Each row is a point. Examples show where two turns around zero, p and q, send a point. Write where each new point lands after one turn and then the other. Backwards means that the second turn is done in reverse. Each puzzle has new turns, and all numbers are rounded.

Turn p:
[13  1 20] => [23 -4  4]
[-36   9  32] => [ -2 -12  47]
[-17 -26 -14] => [-25 -22  -8]
[-7  3  7] => [ 0 -2 10]
[ 46  12 -44] => [  3  38 -53]
Turn q:
[-16  10 -46] => [-37   1 -33]
[41 -5 -6] => [ 33  -1 -25]
[38 16 -1] => [ 29  20 -21]
[-17  -8  -6] => [-16 -11   4]
[-31  12  21] => [-19  11  33]
[-15 -25  37] => [  9 -21  41]
Where do these land?
p, then q: [-12 -21 -48] => [-52 -14  -4]
q, then p: [ 7 36 11] => [10 34 15]
q, then p: [ 9 -8 10] => [13 -3 -9]
q, then p: [ 16  22 -14] => [-11  28  -6]
q, then p: [-19 -29  40] => [ 35 -38  12]

Turn p:
[15  2 14 23] => [19  6 -7 23]
[ 18  25 -10 -11] => [-1 29 17 -4]
[-41   7 -12  32] => [-39 -17 -10  31]
[ 36 -27   1 -20] => [ 33  10 -14 -32]
[-28  -7   7 -24] => [-12 -28  14 -18]
Turn q:
[ 14 -29 -16 -37] => [-21 -37 -28 -10]
[23  1  3  0] => [ 18 -10  -6 -10]
[  3 -20   6  44] => [28  3  0 40]
[-25  16  24   9] => [-4 16 35  5]
[-14  32 -17 -16] => [-20  27  -2 -25]
Where do these land?
q, then p: [-21 -11  -8  37] => [-4 16 -6 41]
p, then q: [-22   5 -11 -26] => [-27 -13  20   2]
q, then p: [19 16 -7  4] => [  4  19   8 -15]
q, then p: [-10 -24 -12   7] => [-15   0 -20  16]
q, then p: [ 34  35 -11   4] => [  8  33  21 -30]
p, then q: [ -1 -21  48 -25] => [ 18 -54  -9   0]
